Each wall is flat, endless, passes through zero and stands at right angles to its row. A trip goes straight from one point to another. Which walls does it cross, in order?
(in the rows, 128 means zero)

Walls:
(1): [107 208]
(2): [105 125]
(3): [106  80]
(4): [141 128]
Trips:
[173  93] to [42 91] => 2, 4
[185 121] to [104  64] => 3, 2, 4
[160 156] to [139 161] => none
[ 96 107] to [109 167] => 1, 3
[182 119] to [114  91] => 3, 2, 4
[199 112] to [137 151] => 1
[84 90] to [113 115] => none

Walls:
(1): [159 123 183 128]
(2): [141 105 106 171]
(3): [120 104 102 120]
(4): [126 164 174  83]
(5): [103 106  72 136]
Trips:
[ 96 197 189  74] to [109 164 125 118] => 1
[ 75  77 177 195] to [ 72 154 108 107] => 3, 1, 2, 4
[101 122 115 169] to [113 119 144  42] => 2, 4, 5, 1
[172 115 110  72] to [140 208 158 143] => 3

Walls:
(1): [158  60  52 172 186  73 163 123]
(2): [108 144 162 177 101 124 169 166]
(3): [133 186 124 121 176 123  57 187]
(4): [123 127  68 134 133  77  81 132]
(5): [144 149  93 141 106 141 181 151]
Trips:
[160  63 241 194 107 109 108 137] to [150 111 181 161 182 128  59  70] => 3, 2, 1, 4
[ 64 182 143 136 119  90  94 188] to [169 117 158 150 118 128 161 156] => 5, 4, 3, 1
[ 92 155  96 101 109 169 166 129] to [161  94 110 111 110  96 110 104] => 2, 4, 1, 5

Walls:
(1): [166 189 101 104 122  63  77 157  63]
(2): [178 168 147 120 134 149 113 135 144]
(3): [143  90  63 122 135 171 110 178  65]
(4): [114 151 110 125 149 126  94 140  81]
(5): [139 122 161 177 123 159  89 115 166]
(6): [173 162 180  83 166  84 152 159 169]
(7): [145 126 116 154 147 105  69 154 124]
(8): [153 134  54  80 145 144  51  52 138]
Trips:
[200 161  70 185  88 116 143 180 109] to [113 154 117  92 140  63 115 119 152] => 6, 8, 3, 2
[139 111 132 100 117 155  94  84 103] to [101 154 196 165 176 112 193 146 189] => 1, 3, 4, 6, 8
[118 109 103  88 177 159 123 179 152] to [181 143 171 147 174 124  61 130 122] => 5, 1, 3
[167 194 156 159 215 135 110 123 179] to [132 169 202 166 126 136  97 105 107] => 8

Walls:
(1): [175  88 146 133 112 144 210 111  57  54 163  47]
(2): [156 112 195  71 159 193 167 140  89 144 116 128]
(3): [ 85  94 131 145 129 111 106 118 124 135 125 124]
(4): [162 151 128 205 106 190 190 180  91 162  63 114]
(5): [143 118 184 157 128 113 151 205 143 149 222 223]
(6): [ 93  97  96 115 117 132 134  91 171 145 141 156]
(7): [129 149 182 145  97 138 141 131 185 123 123 216]
(8): [150 137 110 156 106 163 128 117 121  91 166  93]
Trips:
[ 79 111 137 151  92  91 113  89 117  56 183  69] to [161 133 113  66 111 129 186 131 143 129 146 146] => 3, 5, 2, 7, 8
[156 126 129 158 157 148 162 164  46 153 140 110] to [109 114 170 166 157 121  94  87  89 167  95 107] => 3, 5, 8, 1
[111 160 198  44  80 225  99  71 120  69 144 128] to [160 162 104  91 189 132 113 128 154  92 157 151] => 6, 1, 5

Walls:
(1): [153 105 107 123 108 114 175  86  91  57  94 149 134  64 194  93 157 146]
(2): [121 183 158 127  76 158 181  64 127 124 138 166  81  75  83 143 131 234]
(3): [ 80  59  75 117  58 195 123 192 179  91 149 162  55 114 123  96 129 156]
(4): [ 56 100 108 147 159 131 110  95 124 123 149 100 185 155 149 153 189 138]
(5): [125  78 147 155 122 146 171 171 107 121  25 171 151  66 182 127 184 154]
(6): [ 54  51  89  59 145 152 199  66 153 125 148 157 135 133 134 127  94 120]
(7): [152 129  70  56 124 111 101  92  82 142 139 177 138 195  99 145  97 111]
(8): [177  97 114 112  83 144  76 114 196 115 115 179 130 177  53  97 178  88]
Trips:
[114 178 136 152 164  85  98  87  65 104 215 109 170 127 122  98 128  79] to [ 93 134 158 119 118 145 193 163  47  90 106  95 112 187 108 100  78  57] => 6, 4
[ 95 122 159 138  90 152 148 150 125  84 126 180 120  45 138 103  99 207] to [145  89  61 138 218 129 165 178 113  55 225 129 136  83 176 157 140 149] => 4, 2
[128 133 103 114 185  96  69 181 151 203 173  85  75 145 119 154 145 115] to [112 185 141 109 136  90 133  94 188 151 142 126 180 150  74 103 117 150] => 8, 2, 6

Walls:
(1): [104 118  54  82 185 116 135 163 162 107 136 104 123 138 127 142 122 111
 131 111 108 126  70 146]
(2): [120 139 123  86 101  96 131 126  85 139  62 116  75 101 143 103 159  85
 120 149 167 136 102 149]
(3): [ 75 118 115  94  83 166 159 120 150 136 162 186 114 104 106  99  87 112
 109 137 152 153 147 154]
(4): [ 84  93 167  65 113  70 136  91 115 138 186 149 178 165 241 116 111  49
 160 141 155 138 118 138]
(5): [157 123 194 139 156 161 141 177 127 186 135  76  98  82 172 183 149 121
 185 144 141 147 115 149]
(6): [169 148 149 123  98 157 168 126 132  40 166  83 116 125 123 115 119  90
 150 184 117 132 126 145]
(7): [177 128 110 113 174 157  76 174 157 153 152  60  84 139 116 161 172 147
  90 182 163 162 139 163]
Trips:
[169 123 149 131 132 144  94  86  80 139 144 149 135  74 150 151 102 143
 188 133 144 125  89 157] to [168 136 120 136  91 140 162 127 128 162 122  68  94 204 170 152 161 174
 146  74 170  52 125  96] => 6, 7, 4, 2
[158 165 140 125 133 121 167 149 130 113 152 166 157 140 146 142 107 176
 138 172  82 156 152 175] to [150 123 116 155 153 112 132 151 118 150 172 130 125 113  95 175 185 138
 188 155  96 151 161 121] => 4, 3
[114  89 117 118 128 113 165 148 109 178 122  87 129  38 187 112 158 159
 120  75 110 147 144 141] to [ 97 113 157 146 119 115 113 111 135 117 144 129 118 132 136 160 151 134
 172 183 123  96 134  83] => 1, 2, 6
[ 91 160 124  85 123  72 171  52 136 110 101 131 123 118 105  93 180 146
 249 103 142 116 121 105] to [131 108  60  92 152 101 106 175 117 125 154  95 196  62  81 145  83 135
  96 129 169  96 120 144] => 6, 3, 4, 7, 2
[133 156  89 112 121 120 111 114 164 106 134 172  70  62 112  78 174 132
 149  79 136 214 104 139] to [164 117 131  78 125 148 123  72 196 105 143 142 114 166 129 121 108 172
 153 159 104 145 101 138] => 6, 2, 4
[100 120  71 112 170  75 165 137  85 163 123 103 137 101 129 121  89 125
  60 148 160  93  98 153] to [103  93 153 160 130 142 147 106 182 157 113 165 104 112 203 125 131  84
 154 163 134 101 101 132] => 7, 5, 1

Walls:
(1): [108  86 157 103 113 156  83 139 101 113 167 149 158 175 122  79 157 148
 116 145 153 124  85  83  78  83 154 145  95 202 189  91 125 133 159  56
 134 154 141  86 136  53  98  73 190 141 179 105]
(2): [163  90 141 146 118  27 133 150 125 116  93 151  73 181 177 124 151 133
 149 110 105  52  63 148  62 137  20 195 100  98 126 124 197 103 100 173
  85 134 199 161 160 118 152 144 154  33 136 132]
(3): [ 89 201 146 185 118 101 170 160 111 154 100 172 102 127 134 155 121 128
 138 176  99 152 106  96 147  74 122 146 142  54 203 146  65 144  55  71
  79 131 161 184  95 116 118 131 111 149 154 172]
(4): [101 137 112 167 166 150 177 128 105 133 139  64  43 143 106 104 122  70
 166 114  61 201 159 117 158 178 158  98 170 197 126 153 154 167 172  74
 114 220 123 183 169 104 106 144 162  98 208 208]
(5): [132  65 128 167 172 121  77 192  92 127  90  78  22 107  42 140  98 114
 157  82 118  88  87 143  98  71 148 117  89 134 120  79 121  88 197  94
  73 170  70 180  93 125 145 150 207 169 141 121]
(6): [180 126 134 124 109  99  95 161 165 126  94 152 128 155 151 152 142 114
 125  99 172 113 137  95 183 154 162 127 153 120 120 111 114 195 115 181
  92 124 153 165 169 115 112 107  99 135  97  63]
(7): [146 206 186 118 155 131  86 131 137 125 146 102 181  92  79  69 106  52
  65  36 137 136 115 126 166 150 112 180 141  95  51 129  66 145 120  35
 118  89  49  91 161 145  80  91 154 175 117 130]
(8): [ 44  98 174 159  93 123 170 116 215 110  78 109  74 160 119 116  81  95
 128 113 102 117 131 140  85 135 132  99 180 145 188  55 134 135 154 189
  80 124  66 151 103 114 139 158  86  72 149  86]
Trips:
[133 139 154 151 145 130 103 142 143 120 118 133 146 168  54 161 173  99
 131 136 124 120  97 155 162 191 153 124 121 153  87 135 111  84  56 167
 218 136 131 142 146  69 226  89 146 111 137  86] to [144  65  84 125  88 114  87  86 145  65 105 101 116 117 140 181  78 167
  71 119  82 112 202 120  45 106 106 156  67  77 149  99 115 118  78 135
 147 128  77 171 168 134 196 131 174 126 173 146] => 7, 5, 8, 6
[128  95 111 105 150  94 139 103 155 107 177 113 134  84 113  94 144 147
  81 122 118 108 194  81  91 133 168  97 172 151 138  81  76 165 134 192
 160 148 164 164 138 177 129 132 156 123 162 218] to [141 109 132 133 187 126  76 168 130  85 116  93 122 120  32  78  56 114
 124 136 124  73 137 121  53 124 145 130  82 142  69  85 163 166 121  98
 178 102 162 144  96 126 111 136  97 104 196 137] => 1, 5, 7, 2
[ 82 191 111 114 169 115  64 138 131 135 107 180 128 121 196 152 123 110
 137 114  46 175 140  89  75 101 191 175 105 167 146  74  75 123 141 117
 148 102 101 108 168 109 120  98 173 148 140 143] to [ 78 105 127 187 129 162  90 114 159  78  84 176  93  66 160 190 127  82
 200 143  63 154 145  32 135 122 103  61  81  49  81  83 117  72 180 100
 128 113  52 129 137 173 124 221 184 115 166  53] => 8, 1, 7
[164 191 103 173 142 132 120 161 121  48 150 147 110 165 127 152  98 111
 117 172  92 115 205  77 111  90 156 132  70  84  72 181 175 138 107  73
  62 117 140  49 152 115 129 130 131 108 133  62] to [138 179 112 147 190 209  73 115 129 112  89 201 173 123 160 138  82 153
 116 144 173 112  62 125 110 144 170 101 104 127 115 132 120 172 150  74
 100  77 105  63 131 112 110 115  98  94 159  96] => 2, 3
[151  33 141 136 174 141 144  78 118 113 106 196 108 115 102 179 174 216
 137  45 208 108 116 210  74  87 149 120 148 134  99 118 137 184  98  70
 131  94 145 147 202 147 133  85 106 180 140  95] to [142 166  84 121 123  97 103  99 108 147 143 111  82 109  97 165 167 177
  78 200 124 110 132 151  86 102 129 149 144  74 114 194 222 160 117 169
 156 126 149 165  98 160 105 186  73 161 149 125] => 1, 5, 3, 6
[119  86 102 128 120 177  75 198 123 169 164 149 138 107 121 101 124 111
  89 121 131 113 189 114 177  83  92 154 118 114 138 166 122 132 147 119
 184  77  90 111 202  67 134 179 113  83 184 133] to [154 122  75 135 126 153 105  54 143 156 154 120 169 148 155 114 109 129
 143  76 159 169  88 154 171  88 126 169 168 146 100  81 190 146 162  91
 125 110 123 123 113 137 160 178 193 146 124 146] => 5
[136 147 151 142 124 115 128 154  52 160  72  73  48  62 170 139  88 130
 140 103 135 146 121 120 160  92  87 163  60 125 128 183 115 166 197  57
 178 112 156  80  75 133 119 168 119 116 171 106] to [171 120 116 142  68  59  75 136 147 154 188 141 168 139 132 174 106 140
 214 141 178 160  91 173 120 102 116 129 101  62 162 109 159 183  98 132
 108 181 173  84 120 154 102  83 166 102  97 105] => 1, 4, 7, 6, 5
[ 65 114 112 133 102 116 172  94  80 127  66 184 184 133 143 134  87 106
 174 127 108 112  89 140 177 193 145  88  63  65 130 188 174 183 170 161
 198 152 181 153 178 132 110 183 110 138 155 167] to [119  32 121 190 159  86 126 145 133 120 118 121 167 104 123 122 162 112
 214  52 119 113 147 102 128 134  92 133  71 191  96 170  94 129 161 151
 187  93 181 140 118  80 165 135  51 134 101 128] => 3, 4, 5
[200 235 143 107  73 175 178 140 149 125 140 197 154 103 103 151 160 101
 168 127  83 156 126 153 208 143 100  92 148 154 111 172 114 173 107 121
 142 121  93 143 170 207 141  67  69 144 198 149] to [ 73 100 119  58 178 169 155 128 132 116 143 123 118 139 173 168 109 136
 135  86 129  82 151 200  45 150 142 158 127  90  74 177 196 112 116 111
 167 113 110  69 136 195 159 161  85 151 129 143] => 6, 3, 4, 2, 7

Walls:
(1): [ 29 144 109 249 118  93 127 140 155 117  95  86 113 103 175 116  58 112
  98 121 135  47 237 114 105 122 121 143 152 134 159  92 154 167  79 163
 113 139 172 145 120 131 164 138 128 181 116 110]
(2): [124  71 213 178 141 110 148 141  97 151  44 196 120  89 161 119  90 194
 141  91  87 120 193 123 154  74 146 193 123 133 140 168 176 107 145  76
 102 131 115 148 102 110 161 157  80 149 119 143]
(3): [100 122  70 166 139  91 113 139 201  76 153 148 130 206 151 117 126 130
 182 136 143 117 109  39 126 138 176  90 161 112 181  98  79 146 127  95
 159 205 132  69 101  64 102 141 171 176 141 161]
(4): [ 97 106  75  81 107 123 177 147 108 133  46  87  68 166 110  70  73 138
  83 131 146 157 191 144 151 100 130 125 129 118  49 148 164 121 183 135
 104 187  51 103 150 124 149 107 147 169  99  82]
(5): [135 109 106  82 147 177 109 145  84 162 173  65  77 128 123 100  72 134
  79 141 114 110 129 147 125 154 123  84 145 129 152 122  74 185 148 163
 172 147 113 147  88 129 108  94 124 124 163  84]
(6): [123 178 131 172 130 143 119  92 162 114 148  59 129 114  90 115 118 157
 174  72 143 127  93 122 124 173 151  67  68 143  73 184  86 114 159  65
 159  95  94 138  84 178  63 158 132 162 136  90]
(7): [174 159 151 141  81 146 119 136  66  98 107 104 132 131 110  69  95  43
 114 210 203 162 103 191  75 146 108 185 155 129 120 171 105 100 145  90
 144 154 135 111 132 194 106 145 143 126 111 104]
(8): [113 117  95  63 128 152 132 108 188 176 175 108 136 181 120 123 131 224
 153  83  42  71 115 166 163  89 128 147 120  83 144 156 131  80  93 189
  88 161 139 149 130 135 136 139 154 205 157 140]
(9): [ 97 186 134 125 165 109  89 158 110 149 157 130 175 117  72  76  89 176
 120 156 157 108 113 120 108 149 109  93 118  74 169 108 131 109  71 180
 119  91 164  59  64 153 115 150  92 150 101  68]
(10): [132 208  81 207 137 101 109 206 143 106 200 108 112 132  93 103  92 105
 196 197 153 154  87  90 106 122  90 137 184  84 108 147 133 158 111 159
 116  71  94 210 188 155  82 137 114 139 123 129]
(11): [129 183 137 105  85 172  68 112 195 135 178 175 109  41  93  69  96 173
 171 199  77 150 111 126 126  59 185  64  53 126 102 106 116 128  83 116
  97 133 126  93  71 112 139 157 242 142  85 138]
Trips:
[134 118 147  73 136 129 119 140 142 101 141 177 118  44  27  89 208 126
  95 214  89 172 121 136 118 152 169 151 112 150 116  99 108 142 132 194
 134 136 118 133  62 135 137 137 152 160 165 123] to [129  59 114 176 106 139  68 130 117 115  82 103  82  43  99 174 123 117
 152 124 152 194 105 126  99 138 177 130 115 146 127 117 106 204 118 174
  76 152 106 195 115  90  95 138 161 106 152 149] => 10, 9, 7, 6, 1, 2
[107 152  64 153 117 125 148  85  86 118 151  83 130  87  62  64  84  51
 150  45  56 117 213 121 125  91 111 174  77 132 102  80 213 115 119 112
 156 213 124 148 163  91 129 121 155 121 166 177] to [189 123  96 140  91 103 100 109 101 105 103 199 153 181 145 106 113 135
 156  97 147 102 178 112  59 211 181 139 197 178 131 156 108  88 216 228
 135 108 102 199 210 120 127  73 166 128 116 170] => 11, 10, 3, 7, 8, 2, 1
